Rows are points. Each copy is the shape, with its points in the same order, turned, moved and blurred by noise. Is it also mirrored, or only turned?

Shape:
[[48, 42, 14],
[9, -45, -25],
[-17, 12, -64],
[-8, 55, 62],
[-18, -8, -24],
[5, -26, -7],
[-20, 15, -38],
[25, 21, -7]]
Copy 1:
[[40, 14, 58],
[-11, -53, -1],
[-56, -19, 41],
[24, 82, 11],
[-34, -12, 15],
[-4, -25, -2],
[-42, 1, 41],
[12, 5, 38]]
Copy 1 is: mirrored
Copy 2:
[[70, 17, -7],
[-25, -21, -11],
[1, -30, 56],
[51, 85, 14],
[-12, 0, 27],
[-10, 1, -8],
[5, -7, 48],
[38, 2, 5]]
Copy 2 is: mirrored
Copy 3:
[[54, 31, -4],
[-14, -41, -24],
[-32, 21, -61],
[18, 58, 57],
[-29, -1, -19],
[-7, -24, -8],
[-29, 25, -33],
[24, 20, -17]]
Copy 3 is: only turned
Copy 4:
[[65, -30, 13],
[-31, -7, -33],
[14, 42, -43],
[45, -3, 79],
[-14, 20, -13],
[-9, -14, -9],
[15, 39, -15],
[36, -8, -5]]
Copy 4 is: only turned

Shape:
[[-36, -41, -50],
[-13, 52, -37],
[20, 12, 13],
[-8, 19, 17],
[-21, 28, -59],
[31, 43, 4],
[44, -16, 8]]
Copy 1:
[[-37, -21, -54],
[48, 20, -23],
[-9, 39, 21],
[6, 14, 27],
[29, 10, -49],
[21, 58, 22],
[-39, 59, 11]]
Copy 1 is: mirrored
Copy 2:
[[13, -49, -53],
[-7, 44, -37],
[22, 19, 23],
[-14, 16, 15],
[7, 23, -61],
[20, 46, 19],
[46, -2, 32]]
Copy 2 is: only turned
Copy 3:
[[-30, -49, -34],
[-6, 41, -60],
[19, 27, 11],
[-10, 35, 3],
[-7, 11, -68],
[33, 49, -11],
[41, -2, 20]]
Copy 3 is: only turned
Copy 4:
[[-28, -58, 0],
[-34, 27, -46],
[24, 28, -1],
[-3, 35, 10],
[-38, -6, -49],
[24, 47, -28],
[50, 3, 1]]
Copy 4 is: only turned

Shape:
[[43, 74, 36, 20],
[18, -45, -19, -20],
[-13, 0, -28, -24],
[25, 77, 18, 29],
[20, 38, 30, 27],
[8, 35, 27, -21],
[29, -35, -45, -42],
[-5, -33, -14, -2],
[9, -28, -53, -1],
[-7, -15, -31, -14]]
Copy 1:
[[-81, 50, 1, 18],
[44, -9, -2, -7],
[-1, -30, -22, -16],
[-83, 30, -15, 26],
[-52, 21, 10, 28],
[-45, 5, 12, -17],
[47, -1, -29, -25],
[24, -27, -2, 10],
[34, -19, -39, 8],
[16, -28, -19, -3]]
Copy 1 is: only turned
Copy 2:
[[94, 50, -9, 7],
[-25, -25, 7, -12],
[-17, 0, -29, 24],
[80, 49, -9, 33],
[55, 46, 11, 15],
[32, 38, -28, -8],
[-20, -50, -19, -12],
[-23, 2, 11, 8],
[-16, -38, 3, 31],
[-19, -10, -15, 19]]
Copy 2 is: only turned
Copy 3:
[[-28, 64, 23, 60],
[44, -20, -4, -22],
[-8, -21, 3, -14],
[-34, 45, 18, 64],
[-7, 33, 37, 50],
[-19, 32, 37, 1],
[32, -11, -31, -42],
[31, -36, 11, 1],
[23, -43, -27, -6],
[12, -33, -2, -10]]
Copy 3 is: only turned
Copy 4:
[[95, -15, 50, -11],
[-16, -1, 11, 59],
[-7, 23, 15, 17],
[83, 5, 36, -16],
[66, -24, 23, -4],
[23, -17, 50, -12],
[-24, 30, 30, 68],
[-6, 0, -8, 34],
[-4, 40, -13, 53],
[-10, 21, 7, 28]]
Copy 4 is: mirrored

Shape:
[[5, -12, 16, -26],
[-47, 2, -21, 1],
[-1, 18, 29, 34],
[34, 43, -55, -22],
[33, 8, -37, -53],
[-25, -17, -39, 5],
[-9, 6, 17, -15],
[27, -60, 21, -47],
[-68, -27, 6, 27]]
Copy 1:
[[7, -27, 19, -4],
[-43, 11, -23, -16],
[-14, 33, 43, -11],
[26, 28, -45, 44],
[38, -20, -35, 26],
[-44, -8, -28, 10],
[1, -9, 17, -16],
[14, -81, 26, 11],
[-80, -2, 11, -35]]
Copy 1 is: only turned
Copy 2:
[[19, -26, -8, -32],
[19, -48, 6, 29],
[-13, 17, 23, -14],
[75, 12, -49, 22],
[69, -16, -62, -11],
[0, -35, -26, 29],
[22, -26, 4, -20],
[-5, -40, -46, -69],
[-27, -61, 26, 22]]
Copy 2 is: mirrored
Copy 3:
[[-9, 12, 5, -26],
[-39, 21, -38, 20],
[-22, -19, 24, 27],
[53, 42, -20, 35],
[49, 45, -18, -14],
[-17, 6, -51, 9],
[-21, 19, 11, -7],
[13, -7, -3, -79],
[-78, -17, -38, -3]]
Copy 3 is: only turned
Copy 4:
[[2, 26, -12, -34],
[-39, -1, -19, 10],
[16, 11, 33, 11],
[44, 8, -73, 23],
[28, 19, -80, -26],
[-26, -25, -29, -4],
[-5, 27, -4, -15],
[10, 17, -22, -92],
[-63, -14, 23, -7]]
Copy 4 is: only turned

Shape:
[[-29, -40, 12, -14, -18, -39],
[22, 26, -4, -28, 33, 25],
[-12, 13, -14, 26, 35, 60],
[12, 14, -23, -8, -26, 47],
[-39, -7, -24, -49, -3, -23],
[-17, -60, 4, -19, -32, -44],
[64, 16, -4, -7, -14, 55],
[26, 28, 19, 28, -40, 3],
[-32, -60, 46, -17, -40, -23],
[22, -16, -35, 39, 38, 40]]
Copy 1:
[[14, -14, 52, 13, 23, -40],
[6, 49, -33, 11, 10, 23],
[-20, -5, -50, 11, 52, 46],
[-16, -10, -26, 23, -15, 28],
[-15, 12, 0, 14, 25, -66],
[19, -28, 47, 5, 9, -62],
[15, 1, -25, 19, -38, 69],
[-41, 1, 32, -14, -17, 42],
[18, -42, 77, 35, 18, -40],
[10, -16, -50, -32, 30, 42]]
Copy 1 is: mirrored
Copy 2:
[[20, -65, -40, -5, -21, -21],
[-25, 31, -6, -24, -5, -13],
[-45, 25, -5, 44, 13, -21],
[-24, 27, -36, 21, -31, 36],
[-28, -46, -48, -20, -47, -25],
[32, -75, -58, -4, -17, 2],
[-2, 58, -19, -4, 0, 43],
[26, 6, 18, 20, -33, 41],
[68, -56, -48, 22, -32, -18],
[-47, 14, -13, 25, 52, 12]]
Copy 2 is: mirrored

Shape:
[[-8, -39, 30, -39, 5, 19],
[-1, -4, -19, 5, 33, 40],
[8, 5, -42, -7, 40, 13],
[15, -3, -40, -3, 50, -44],
[42, 2, -12, -49, 29, -41],
[3, -12, -49, -36, 17, -29],
[2, 2, 2, 15, -65, 0],
[-54, 21, 15, 23, -45, -3],
[5, -55, 12, -26, 26, -10]]
Copy 1:
[[4, 36, 31, -39, 16, 8],
[-13, 5, -13, 6, 43, 22],
[-2, -18, -41, -5, 30, 5],
[30, -43, -33, -1, 16, -29],
[7, -9, -27, -36, 6, -66],
[26, -16, -43, -31, -17, -14],
[-48, 2, 27, 6, -54, 3],
[-11, 30, 28, 42, -50, 22],
[29, 0, 23, -48, 11, -1]]
Copy 1 is: mirrored
Copy 2:
[[-2, -1, 14, -63, 21, 28],
[18, 6, 2, 8, 24, 52],
[12, -4, -5, 28, 45, 24],
[-18, -23, 14, 32, 59, -14],
[13, -30, 10, -10, 49, -44],
[-14, -32, -21, 6, 49, -7],
[-7, -24, -9, -8, -63, 8],
[-40, 38, -15, -6, -59, 7],
[-21, -21, 32, -43, 39, 20]]
Copy 2 is: only turned
Copy 3:
[[2, -56, -24, -4, -9, 15],
[-8, 3, -2, -17, 28, 1],
[10, 23, -4, -25, 8, -33],
[16, 11, 6, 1, -21, -76],
[46, -10, 5, -20, -54, -32],
[32, 18, -27, 9, -35, -36],
[-56, 7, 14, 36, -33, 32],
[-95, 11, -13, 7, -37, 22],
[13, -57, -6, 5, -4, -27]]
Copy 3 is: only turned
Copy 4:
[[-19, -33, 14, -25, -27, 63],
[12, 0, 4, 20, 25, 31],
[13, 12, -30, 8, 29, 20],
[-11, -15, -65, -13, 34, -17],
[-2, -3, -57, -64, 7, 14],
[-25, 8, -58, -6, 2, 18],
[14, 15, 12, 8, -70, -9],
[-34, 24, 46, 7, -47, -25],
[-15, -51, -24, -18, -16, 43]]
Copy 4 is: only turned

Shape:
[[-63, -10, 32, 1, 26, 9, -41, 32],
[1, -6, 3, 4, 58, -37, 47, -40],
[10, -2, -68, 27, 14, -11, 32, -58],
[-20, 29, -11, -2, -22, 0, 4, -12],
[-25, -37, 14, -8, 22, -59, 0, 41],
[-35, -31, 53, -21, 40, 8, -23, 27],
[-18, 3, 6, 30, 7, 21, -22, 51],
[8, -31, 0, 6, 56, -39, 62, -7],
[34, 31, -59, -50, 56, 5, -14, -20],
[-14, -66, 28, 11, 16, -45, -49, 15],
[62, 4, -45, -36, 15, 8, 45, -53],
[-13, 22, 26, 46, -1, 14, -43, 24],
[-5, 28, 20, 32, 2, -27, -13, -1]]
Copy 1:
[[41, 8, -27, -4, -30, 49, -54, 31],
[37, 27, 33, 21, -1, -37, 37, 33],
[33, -2, -15, 12, 34, -33, 60, -22],
[5, 21, -17, -4, 7, 5, -8, -32],
[-5, 36, -35, 27, -28, 25, 3, 72],
[36, 14, 14, -5, -29, 62, -35, 55],
[18, -9, -39, 26, 18, 47, -55, 17],
[23, 32, 35, 52, -2, -13, 43, 50],
[29, 49, -1, -48, 79, -10, 27, 22],
[0, -20, -39, -5, -45, 29, 2, 77],
[-11, 15, 46, -12, 67, -7, 75, -12],
[8, -26, -31, 9, 7, 14, -70, 6],
[-8, -5, -15, 15, -7, -12, -38, 6]]
Copy 1 is: mirrored
Copy 2:
[[-12, -23, -16, -33, 33, -20, -56, 53],
[-47, -20, 11, -23, 45, 4, 57, -22],
[-8, -4, -16, 13, 0, -31, 80, -41],
[-18, 37, -33, -11, -1, -15, 2, 1],
[-58, -27, 41, -2, 17, -14, -31, 26],
[-17, -44, 9, -50, 32, 20, -45, 37],
[14, 3, -8, 16, 20, 7, -44, 35],
[-60, -38, 25, 9, 43, 15, 41, -26],
[37, 14, 27, -42, 28, -36, 11, -75],
[-27, -46, 48, -13, -19, -5, -13, 62],
[2, 14, 14, -24, -9, 25, 56, -89],
[19, 31, -13, -4, 22, 2, -21, 66],
[-19, 41, 6, -6, 19, -7, 15, 43]]
Copy 2 is: mirrored

Shape:
[[-37, -6, -13, 8, -3, 23, 14, 0],
[36, -2, -12, 15, 18, 1, -4, -5],
[-30, 16, 18, 17, -47, 26, 9, -2],
[-31, -6, 5, 9, -2, 6, -3, -4],
[-12, 30, -8, -5, 3, 15, -1, -1],
[-20, 35, 35, -6, 19, -35, -2, -6],
[45, -6, 16, 18, 10, 21, -5, 2],
[-30, 12, -17, -11, 7, 12, 79, -6],
[17, -7, -17, 12, 6, -32, 23, 22],
[-31, 0, -8, 19, 20, 29, -4, 20],
[-24, 13, 20, 17, -77, 25, 29, 13],
[6, 8, -3, -95, 19, 21, 9, 2],
[-38, -3, -6, -11, 12, 21, 6, -7],
[29, -3, -10, -2, -44, -21, 8, -1]]
Copy 1:
[[-11, -3, -28, 1, -31, -34, 26, -14],
[-7, 0, -8, -9, 4, 29, 1, -11],
[3, 10, -17, 44, 1, -42, 28, -26],
[1, -2, -30, 10, -8, -22, 11, 3],
[10, 28, 3, -6, -21, -18, 22, -7],
[29, 33, -20, -16, 24, -33, 0, 28],
[-1, -12, 11, 16, 16, 36, 13, -9],
[-16, -1, -8, -43, 5, -59, 44, -38],
[-42, 17, -12, -18, 30, 2, 9, 2],
[-2, 1, -37, 5, -26, -4, 39, 8],
[-14, 25, -7, 56, 14, -58, 37, -34],
[2, -12, 66, -31, -36, -41, -6, 24],
[4, -9, -21, -8, -29, -39, 22, -3],
[-36, 22, 13, 15, 22, -8, -17, -23]]
Copy 1 is: mirrored
Copy 2:
[[-37, -10, 10, 6, -4, 2, -9, 10],
[13, 32, 11, -21, 6, 4, 4, -26],
[-6, -24, 12, 39, -12, -17, 19, 20],
[-20, -8, 4, 5, -9, -19, -13, -3],
[-10, -3, -2, 14, -22, 17, 2, -18],
[0, -25, -25, 16, -10, -21, -10, -61],
[19, 25, 36, -20, -4, -11, 24, -28],
[-53, -39, -6, 2, 35, 33, 18, -12],
[20, -6, 1, -24, 34, 11, -16, -18],
[-30, 1, 32, 8, -16, 5, -27, -9],
[10, -46, 20, 41, 3, -11, 32, 41],
[-21, -35, -22, -58, -56, 36, 30, -32],
[-42, -11, 1, -2, -20, 1, -8, -6],
[40, -6, -17, -15, 14, -2, 20, 13]]
Copy 2 is: mirrored

Shape:
[[7, 22, 24, -9, 10, -1, 4, -53, 14],
[-48, -41, -9, -39, -30, 8, 21, 39, -47],
[-8, 7, 31, 9, 4, 12, -9, -45, 30],
[-20, -12, 7, 21, -30, 32, 21, -1, 32],
[13, -34, -46, -6, 22, -42, 9, -3, 44],
[22, 8, 17, 27, -41, 2, -11, -57, -17],
[32, 20, 19, 3, -9, 38, 17, -16, 2],
[-13, 44, 12, 4, -13, -8, 43, -29, -4],
[-14, -9, -30, -2, 57, -53, 12, -2, 2],
[0, -14, -53, -47, 21, -30, -10, -17, 59],
[-42, -22, 53, -28, -37, -21, 12, 60, -22],
[-22, 6, -16, 24, -27, -30, -63, 26, -50]]
Copy 1:
[[-14, 13, 26, 24, -30, -38, -15, -7, 22],
[-7, -79, -10, -25, -5, 49, -12, -23, -25],
[-31, 11, 0, 18, -34, -29, -21, 10, 35],
[-29, -20, -21, -11, -50, 3, 21, 16, 25],
[-4, 5, -16, -7, 47, -21, 48, -13, 13],
[-17, 17, 12, 69, -50, 2, 2, -10, 16],
[12, 14, 31, 1, -54, 6, 4, 3, 27],
[-15, -7, 38, 9, -46, -28, 1, 10, -30],
[-21, 1, 20, -7, 65, -23, 8, 4, -12],
[-4, 17, -20, -22, 37, -53, 27, -51, 16],
[27, -68, -34, -13, -19, 30, -49, 20, -30],
[-21, 22, -31, 28, 13, 65, -25, -16, -48]]
Copy 1 is: only turned
Copy 2:
[[22, 16, 8, 7, 24, -16, -28, -40, -32],
[-85, 3, 3, 7, 13, -2, 39, 41, -1],
[2, 6, 11, 29, 7, -15, -33, -57, -18],
[-23, 9, -14, 49, -14, 27, -3, -24, -4],
[-5, -18, -57, -30, -44, -23, -7, -13, -35],
[20, -3, 55, 4, -7, 25, -19, -33, -26],
[23, 10, -2, 19, 29, 33, -26, -11, -2],
[28, 44, 8, 30, 16, -2, 5, -8, -44],
[10, -22, -37, -14, -12, -65, 14, 4, -46],
[-10, 17, -62, -51, -29, -40, -4, -39, -11],
[-79, 25, 15, 38, -5, -19, -18, 58, -11],
[-11, -25, 56, 2, -48, -30, 19, 31, 23]]
Copy 2 is: mirrored
Copy 3:
[[-47, 5, 1, -3, 13, -22, 13, -18, -21],
[-11, 5, 0, -37, -19, 95, 36, 33, 30],
[-44, -3, 18, 9, 2, -22, -1, -25, 6],
[-29, -7, 17, 13, -47, 29, -18, -12, 9],
[18, -26, -64, 29, -12, -2, 11, 13, 3],
[-19, -26, 44, -9, -9, -3, 34, -38, -38],
[-28, 1, 21, -27, -11, 3, -22, -6, -39],
[-49, 33, 4, 14, -13, 20, 23, -11, -45],
[10, 8, -49, 43, 37, 18, 24, 24, 0],
[8, -2, -84, 1, -12, -21, 17, -7, 26],
[-28, 22, 37, -15, -34, 50, 45, 74, 35],
[59, 20, 50, -2, 2, 32, 65, -1, 14]]
Copy 3 is: mirrored

Shape:
[[8, -86, 45, 23, -1, -45, 19, 45, 26],
[-8, 34, -12, 33, -30, 39, 9, 29, -11],
[-10, 4, 8, 38, -33, 42, 23, 6, -12],
[26, 11, -10, 13, -36, 46, 39, -3, 9],
[-10, -11, -47, -22, -17, -3, -32, 12, -7],
[19, -19, 9, -2, -20, -4, -50, -30, -27],
[0, -10, -1, -34, -3, 0, -72, 1, -22],
[6, 50, 19, 9, -69, 8, 58, 8, 17],
[3, -24, -32, 17, -33, -23, -17, -30, -55],
[-8, 13, 7, -33, -28, 2, 1, 11, 34],
[-2, -11, -12, -6, -73, -5, -26, -65, 4],
[19, 14, 7, 7, -26, 22, 37, 0, -22],
[-12, 11, -13, -8, -7, -1, -25, -54, 11],
[-7, 6, -20, -2, -25, -24, -16, -34, -11],
[-28, -90, 48, -25, 5, -22, -2, 20, -5]]
Copy 1:
[[42, -92, -6, -69, 0, 6, 12, -14, 13],
[-7, 11, -27, 40, -56, 27, 7, -13, 9],
[-8, -12, 0, 22, -55, 46, -1, -7, 7],
[-24, 3, 9, 17, -45, 40, 46, 19, 6],
[11, -1, -44, 8, -26, -11, 0, 41, -50],
[29, 9, 29, -15, -26, -4, -26, 39, -38],
[28, 27, -13, -28, -29, -16, -37, 46, -37],
[-46, 4, 19, 10, -67, 6, 61, -37, 8],
[40, -9, 23, 24, -18, 14, -4, 18, -71],
[-35, 1, -15, -26, -44, -23, 21, 14, -11],
[-10, -15, 49, 11, -68, -17, 5, 53, -64],
[-9, 11, 14, 0, -31, 42, 32, -10, -7],
[-37, -2, 20, 11, -22, -14, -25, 40, -36],
[-6, -6, 20, 9, -22, -14, -5, 17, -53],
[23, -62, -16, -95, -20, 15, -22, 4, -32]]
Copy 1 is: mirrored
Copy 2:
[[-58, -14, -30, -21, -53, -70, 5, 58, 35],
[-17, 36, -37, 20, 20, 43, -7, 8, -6],
[-43, 23, -39, 31, 1, 28, 19, 6, -6],
[-15, 21, -33, 37, 20, 31, 41, 12, 32],
[25, 5, -17, -32, 21, -12, -3, -24, -1],
[23, -16, -11, 14, -13, -30, 36, -8, -36],
[36, -29, 17, -22, -1, -16, 7, -6, -36],
[-12, 77, -12, 40, -21, 38, 35, 20, 37],
[4, 22, -43, 8, 3, -49, 31, -36, -35],
[10, 14, 18, -7, -20, 19, 10, 6, 35],
[34, 5, -26, 19, -46, -1, 56, -53, 1],
[-26, 34, -15, 28, 18, 8, 42, 12, 8],
[16, -8, 12, 28, -13, -8, 15, -52, 8],
[15, 21, -5, 16, -13, -25, 16, -37, -2],
[-57, -29, 7, -53, -43, -53, 27, 21, 2]]
Copy 2 is: only turned
Copy 3:
[[-3, -9, -15, 89, 2, -57, 2, 17, 14],
[11, 13, 19, -44, 5, 24, 1, 52, 25],
[-5, -12, 36, -27, -2, 3, 1, 42, 28],
[38, -4, 30, -21, -4, 31, 25, 24, 45],
[20, 5, -42, -22, 1, 16, -38, -20, 11],
[-4, 1, 18, -10, -31, 8, -46, -38, -9],
[-10, 11, -31, -8, -45, 25, -46, -37, -14],
[22, 51, 41, -37, -11, -11, 46, 29, 62],
[20, -11, 12, -37, 16, -26, -59, -37, 2],
[-3, 24, -29, -12, -27, 13, 25, -7, 42],
[-6, -6, 29, -35, -25, -2, -28, -60, 68],
[25, 8, 37, -24, 2, -4, 22, 15, 8],
[-36, 10, 9, -30, 1, 31, -13, -47, 25],
[-7, 21, 5, -29, 7, 3, -23, -43, 21],
[-23, -36, -40, 51, -32, -55, 5, -16, -8]]
Copy 3 is: mirrored
Copy 4:
[[39, -86, -15, 8, 87, 17, 37, 45, -22],
[-39, -13, 14, 18, -10, 8, -4, 24, 31],
[-19, -22, 24, -1, -4, 37, 7, 22, 32],
[10, -7, 4, 0, -40, 25, 16, 38, 28],
[-27, -21, -41, -24, 9, -18, -18, 1, -25],
[7, -9, 13, -34, 25, 20, -33, -1, -50],
[-19, 1, 7, -50, 38, -22, -33, 0, -47],
[13, -50, 41, 23, -61, -4, 25, 6, 34],
[-23, -27, -20, -15, 3, 46, -16, -17, -59],
[15, -32, 5, -21, -5, -40, 6, 2, 11],
[26, -46, -6, -43, -30, 29, -49, -21, -24],
[-7, -8, 22, 3, -22, 22, 33, 14, -1],
[31, 1, -6, -23, 3, 8, -36, -43, -5],
[12, -24, -12, -7, -2, 13, -19, -33, -27],
[13, -70, -8, -49, 84, 5, 41, 9, -19]]
Copy 4 is: only turned

Shape:
[[-17, -35, 50, -37, 38, -15, 58, -53, -26, 32, 7],
[31, 52, 48, 0, -5, 8, 10, 16, 30, 18, 11],
[-10, -6, 42, 20, -31, -48, -27, -40, 4, 30, 17],
[-50, 37, -21, -11, -55, 39, 37, 36, 22, 54, 11],
[7, -39, 37, -8, -1, 7, -40, 6, -11, 57, -37],
[14, 36, -7, 59, -23, -46, -20, -36, -36, -24, -18],
[48, -7, -25, -47, -15, 23, 18, -2, -24, 67, 30],
[3, 36, -5, -24, 7, 26, -31, 20, 5, -33, -11],
[26, 17, 2, -1, 21, 25, -18, 50, -47, -25, 4],
[31, 43, -55, 59, 37, -7, -19, 26, 39, 7, 14],
[-29, -52, 30, 24, -10, 5, -13, 30, 17, 15, -45],
[36, -48, 7, -24, 32, 14, 15, -3, -62, -4, -51],
[29, -17, 41, 52, -21, 37, -35, -37, -55, -32, 49],
[-47, -47, -17, 23, -69, -49, 38, -26, 44, 0, 42],
[7, -21, -21, 17, 29, -51, -24, 45, 3, -30, 11]]
Copy 1:
[[-7, 57, 5, -11, 4, -36, 29, 3, 40, -10, -86],
[-19, -18, -15, -22, -42, -18, 53, -25, -13, -18, 18],
[-15, 33, 28, -60, 9, 4, 5, -1, 44, -22, 27],
[27, -55, -47, -5, -69, -7, 20, 34, 74, -10, 13],
[-23, 27, 19, 8, -6, 52, 34, -4, 40, 34, 0],
[26, 53, -8, -20, 22, -10, -14, 18, -16, -29, 72],
[-8, -25, -41, 18, -10, 51, 3, -4, 23, -44, -53],
[9, -28, -16, -15, -18, 3, 15, 38, -44, 30, 12],
[29, -31, 0, 33, 18, 6, 36, 16, -42, 14, 11],
[61, -14, 12, -3, -65, 16, -27, -32, -46, -18, 41],
[-10, 11, 37, 22, -25, -5, 8, 5, 53, 58, 27],
[-10, 46, -6, 66, 29, 10, 12, 18, -13, 27, -39],
[18, -5, -23, -32, 93, -9, -2, -40, -2, 18, 25],
[-7, -11, 25, -36, -19, -54, -75, 21, 86, -29, 12],
[26, -11, 75, 15, -10, -7, -23, 19, -31, -5, 19]]
Copy 1 is: mirrored
Copy 2:
[[-49, 67, -36, 3, -6, -9, -52, -8, 36, 49, 33],
[-17, -13, 25, -13, 16, -3, -28, 58, 29, -32, -8],
[9, 51, -41, -28, 10, 26, 9, 16, 37, -24, -18],
[39, -12, 33, 50, 21, 7, -59, -41, 30, -38, -14],
[-11, 6, -17, -58, 25, 46, -16, -17, 5, -33, 50],
[20, 8, -59, -25, -22, -57, 40, 36, 0, -40, -11],
[22, 17, 31, -48, -35, -16, -69, -23, 51, 4, 35],
[19, -10, 41, 0, 22, -19, -6, 22, -34, -3, 29],
[-12, -27, 35, -41, 29, -60, -7, 1, -25, -3, 27],
[34, -50, -13, -47, -10, -15, -47, 49, -29, -27, -50],
[-24, -16, -31, -11, 33, 50, 4, -39, -3, -13, 22],
[-44, -6, -26, -42, -21, -29, -13, -27, -7, 17, 77],
[-38, 49, 24, -64, -37, -41, 50, -23, -18, -33, -28],
[38, 20, -33, 36, -19, 39, 16, -41, 46, 31, -65],
[30, -26, -20, -53, 38, -21, 14, 8, -22, 39, -16]]
Copy 2 is: only turned
